Every row gives one point. Each table stands for the endless flat space through its points: a line for two points, a plane for three, and so on. The two share one point or none. Which?

First, 3 rows:
[[  8  21  -7 -13]
 [ 26  33  -4  -7]
 [ 26  35  -8  -1]]
Second (2 x 4):
[[-15  25 -19   2]
 [-19  29 -18   2]]
They share: no point

First, 4 rows:
[[  0  13   2  27   9   4]
 [ 26 -33 -19   7  22   6]
 [ 23  16 -17   3   0   9]
 [ 27 -16 -35   5   8  19]]
Second:
[[  4   0 -11  11   1  11]
 [  9  -1 -11  12   5  12]
 [ 23  -2 -17  12  12  11]]
They share: [ 18  -1 -17  11   8  10]

First (6 x 9):
[[-54   3  24 -11  15  30 -30 -40   4]
 [-20  12  10 -30  17 -17 -12 -32  42]
 [-16 -10 -24   7  -3 -26  14  24  29]
 [-51 -20  30 -23  23  48  -2 -35  17]
 [  3  19   4  -7  17 -18   0 -29  26]
 [  7   5 -10  -6  13 -31  14  -5  37]]
Second, 3 rows:
[[  0   9 -15   7   7 -17   7 -33  13]
 [-20  -1   1   1   7 -13  -9 -19  13]
 [-35   4  18 -16  22  10 -16  -6  28]]
They share: [-20   4   3  -4  13  -5  -7 -18  19]

First:
[[-17  25  -8   7 -14  22  -1  -3  14  -3 -26]
 [ -4  29 -26  14 -16  40 -12  13  -4  -5 -44]
 [ -8  17   2  18  -1  14 -15  -3  -1 -14 -21]
 [-13  15 -10   7 -12  14 -11 -11   8 -25 -24]
 [-22 -11 -16  17   2   7   1 -18  17 -26  -1]]
Second:
[[-10  -5 -26  24  -5  14 -17  -9  19  -8 -39]
 [-11  21 -14  18   3  20  13   7  -8 -30   1]
 [-22   3 -15   9  -4  29   1  -7  -1 -25   4]]
They share: [-14   3 -20  18  -3  20  -5  -5   7 -18 -17]

First (2 x 14):
[[-16  -2 -14 -11   9   5  16   8 -10  12 -25  -5 -10   3]
 [ -4  18 -26 -31  21 -11  24   8  10   8  -9  -1  -6 -13]]
Second:
[[ -8   4 -34  -5  30 -23  -1   5 -18  -1 -15   7 -12  -1]
 [-21  17  -1 -34  13  19  26  25  10  16 -36  -5   6 -15]
 [-13  15  -1 -36   5  19  38  15  20  24 -24 -11   0 -11]
 [ -4  15  -2 -26  14   9  33   8  23  31 -17  -8  -3  -7]]
They share: [-10   8 -20 -21  15  -3  20   8   0  10 -17  -3  -8  -5]

First, 3 rows:
[[ -4 -21 -14  11  -1  13  18   0   0 -13  19   2 -20 -19  -6   4  -1 -24]
 [ 20 -26 -19  14  -2   9  27   6  11  15   2   2 -25  -1 -16  23  12 -18]
 [  8  14   3  26  24 -13  -9 -24  -5 -11  12  38  -3 -19 -26  -3  16   6]]
Second:
[[ -4 -15   1  19   6  -3  25  -6   3   4  -4   5 -31 -13 -24   8   9   0]
 [  6   8 -27  11   2  18  12 -10   9 -13   6  11 -37 -35 -35   5   7 -21]
 [ 12   6 -31  14   7  18   2  -8   8 -18  21  20 -19 -29 -23   9   8 -29]
 [ -2  -9 -12  24  14   3  12  -4   7 -10  16  17 -16 -15 -16  16  10 -16]]
They share: [  8 -11 -10  17   7   3  12  -6   2  -3  11  14 -16 -13 -16   8   9 -12]

First:
[[-12   3  21 -20   0  22  13 -10 -21  20 -28  -9  -2  34  -5  14   5  31
  -20  13 -27   0  -9   5]
 [ 22 -51  -3  -2 -38   3 -15   9   9  12 -10 -16  28  -2  -8   2  15  -2
   14  -4 -13 -40 -16 -12]
 [-17   3  29 -11  -2  19   8 -16 -18  31 -21  -8  -9  38   7   1   5  21
  -26  16 -17  10 -12   3]
 [ 18 -33  21  -2 -24  -8 -17   2  -3  14 -10  -3  16  -2  -5  -4  17  -5
   -8   7  -3 -12  -3 -19]]
Second, 7 rows:
[[-11  -5   1   8 -11  -5 -13   0  -8  16 -18 -16  18  16 -23  12  23  12
  -10  39 -20 -25   4 -26]
 [  7  15  12 -12  -6  15 -11  -7 -13  13  -8 -19  -7 -10 -12  25   7  35
  -11  19 -12  -1  -7 -19]
 [  8 -33   1 -17 -41  -1   5  -3 -30  15 -45 -14  35  36 -24 -32  19  -3
  -15   6 -25 -45 -13 -16]
 [ 34 -12  26 -39 -15  33 -17  -8 -12  -9   0 -12  17 -13 -14  14  21  25
  -26 -22 -10   5 -37  -9]
 [  3 -24  15 -29 -28   6 -22   9 -28  -4 -16 -31  24  -2 -32   8  22   9
  -12  -6 -31 -13 -22 -23]
 [  6 -17   3 -24  -6  -5  12   3 -31  25 -51 -39 -11   3 -12  -7   1  24
   -2  -6 -49 -31   4 -14]
 [ -4 -36  -5  19   5  -8 -17   1  19   8 -16  -5  50  34 -28   4  56  -8
  -24  36 -31 -43   2 -25]]
They share: no point

First, 3 rows:
[[ 17 -24  -9 -16  16 -12 -25   6 -10  -5 -20 -12 -10   2 -20  26   6  -1
   -4  15  11   6  -1  -7]
 [ 16 -18  -7 -17  20 -21   3 -11  10 -11   0 -20 -19   5   2  -1   9  -2
   18   1   0  22  12 -19]
 [ 12 -34 -15 -13  28  -1 -21   9 -14  -3 -16  -4   1  -7 -14  19  -3  10
   -6   9  20  14  -8 -11]]
Second (5 x 24):
[[  0 -28 -14 -32   5 -10 -41 -12  17 -17 -31  -9 -13  -2 -11  30  17 -12
    4  12 -15  -2   6 -20]
 [ 23 -30  -1 -17  27 -25  -9  16  22 -47  -9 -13   0  20 -29  49 -29   1
   24  45   0  12 -12 -10]
 [ 12 -36 -11 -39  28   4 -22 -24 -27  13   2 -49 -29 -27 -19  -6   7  -5
    7   1   8  -8 -21   4]
 [  9 -36   1 -36  16 -11 -37 -12 -15   4 -13 -31 -41 -12 -13   6  25   4
    4  -2  -7 -11 -12  -2]
 [ 30 -26  -2 -13  32 -20   9   0 -24  -2  15 -43 -18  -4 -35   7 -21   1
   14  19  28  11 -16  12]]
They share: no point
